Every row gives one point. Two turns around zero, p and q, are shown by what they do to some points. Write where each new point lands after one turn and then the other. Backwards means that the second turn is done in reverse. Each puzzle has new turns, and all numbers are rounded.
(in the rows, 128 means zero)

Turn p:
[144 163 115] -> [121 156 100]
[133 143 118] -> [121 142 117]
[102  61 123] -> [111  79 178]
[116 155 148] -> [154 153 129]
[144 118 135] -> [132 111 117]
Turn q:
[ 95 143 101] -> [137 153  91]
[138 163 133] -> [159 141 143]
[145 121 102] -> [140 103 113]
[118 121  99] -> [129 123  97]
[118 120 151] -> [108 139 142]
[155 100 183] -> [ 95 109 184]
Where do these land?
q, then p backwards: [ 87 121 102] -> [161 159 111]
q, then p: [131 131 109] -> [112 121 120]
p, then q: [116  98 124] -> [ 98 130 140]
q, then p: [110 146 144] -> [142 152 116]
p, then q: [180 162 125] -> [162 115  77]
q, then p: [144 110 164] -> [162 119 153]

Turn p:
[124 151 122 114 131 152] -> [116 122 120 109 123 155]
[101 154 104 102 142  83] -> [ 97 130  86 101 136  92]
[134 135  99 172  90 153] -> [133 152 109 176 111 166]
[106 159 125 120 131 115] -> [106 145 109 104 127 124]
[129 136 141 133 157  86] -> [131 144 125 110 162  94]
[135  85 127 130 158 152] -> [125  92 162 149 150 133]
[177 121 133 139  86 140] -> [184 130 125 149 105 147]
[117  83 173 114 129 141] -> [131 112 189 125 111 111]
Turn q:
[112 118 104 115 126 160] -> [145 129 137 130 155 160]
[162 155 124 165 131 134] -> [143 149 114 159 127  90]
[135 115 117  81 150 164] -> [177 107 145 106 142 150]
[123 100 141 115 101  97] -> [ 99 107 104 112 108 146]
[118 150 149 122  99  84] -> [ 90 148 108  98 104 118]
[102 116 170 148 113 112] -> [ 88 132 139 138  89 140]
[144 142  92 149 176 145] -> [154 124 149 152 169  91]
Where do these land?
p, then q: [154 160 137 123 172 129] -> [168 103 156 105 139 119]
q, then p: [153  92 145 117  92 115] -> [120 103 112 171  99 140]
p, then q: [101 135 134 133 103 152] -> [124 164 125 131 120 154]
q, then p: [140 171 105 177 165 143] -> [145 179 119 113 180 102]
p, then q backwards: [103  92 141 134 124 124] -> [119 132 147 156 157 122]
p, then q backwards: [ 96 112 131 109  89  99] -> [151 146 171 148 133  99]
p, then q: [149 134 102 102 150 134] -> [141  90 132 133 150 143]

Turn p:
[136 145 106  90 178 121 172  98 123] -> [170 122 128 148 141 192 160 133 142]
[103  97 120 144 154 130 113 135 161] -> [112 148 119 130 165 115 116 133 166]
[ 83 132 131 125 169 137 104 135 137] -> [125 152 115 127 181 138 109 107 131]
[ 93  87 144 125 137 108 120 145 112] -> [ 77 131 123 109 158 132 143 119 132]
[155 138 144 188  87 130 130 133 110] -> [119 100 168 134 104  79 114 147 101]
[136 108 118 131 153 146 112 160 139] -> [117 152 116 118 143 133 104 161 137]
[137 141 103 146  99 116 124 152 137] -> [128 157 138 138 105  97 135 140 117]
[162 137 107 167  70 108 130 107 121] -> [130 106 142 161  81  76 147 141 115]
[122 139 144  84 116 154 178  93 126] -> [148 103 142 126  94 180 129  90 148]
[135 145 135 147  68 124 140 134  93] -> [110 113 158 135  83 106 134 117  89]
[143 138 122  77 148 145 119  93 113] -> [154 107  85 136 122 173 126 119 122]
[131 128 160 113 157 118  95 153 163] -> [145 146 103  76 159 116 118 132 136]
Turn q:
[ 78 179 157 115 152 124 152 167  92] -> [108 144 113  78 121 166 177 119  76]
[118 105 110 114 134 100 100 100 101] -> [142  72 121 148 121 140 118 131 116]
[151 154 144  94 117 136 118  88 141] -> [121 129 109 137 162 101  96  99 107]
[132 117 105 179 152  89  99 118 134] -> [118  84 131 150 142 128 155 168 164]
[131 130  95 153 131 126 139 148 100] -> [147 131 105 130 107 143 157 143 149]
[108 117 114 170 102 123 105 132 136] -> [112 126 137 159 104 119 138 169 135]
[149 107 157 163 113 163 127 159 141] -> [142 182 166 139 137 127 129 154 141]
[153 139 149  88 111 121 146 133 154] -> [135 141 135  98 139  88 109 100 117]
[142 119  88 109 160 139 122 142 147] -> [132 118 110 100 128 143  97 136 167]
[117 113 160  96 107 159 171  93 134] -> [122 153 152 142 117 127 104  62 108]
Where do these land?
q, then p: [129 165  99 121  92 152 113 127 128] -> [127 164 122 166 122 108 145 131  99]
q, then p: [127 107  91 125 102 146 121 159 131] -> [132 154 117 115  90  94 122 131 112]
q, then p: [102 117 118 158  92 157 125 133 121] -> [125 141 164 134 110  95 112 117 102]
p, then q: [ 96 115 119 135 122 148  87 155 128] -> [ 96  97  95 129 127 142 135 151 109]
q, then p: [151 127 163 100 157  82 127 126 124] -> [122  93 105 106 148 170 149 148 144]
p, then q backwards: [105 104 152 129 145  82 141 139  89] -> [104 159 168 147 166  99 133 127 133]
q, then p: [156 149 145 100 139 147 142  91 159] -> [155 115  94 152 175 127 138 112 132]
q, then p: [125 136 101 117  94 167 132  96 156] -> [134 142 112 164 140  76 130 103 114]
p, then q: [178 165 168 107 145 144 165 111 154] -> [185 155 146 123 156  99  76 120 135]
p, then q backwards: [127 146 141 118 176  97 152 133 145] -> [162 125 154 143 164 122 137 155 105]
p, then q: [118  95 124 154 171 100 118 137  75] -> [120 126 144  98 111 199 157 128 136]
p, then q backwards: [123 110 115 172 103 112 111 129 126] -> [127 141 134 147  94 109 119 111 162]
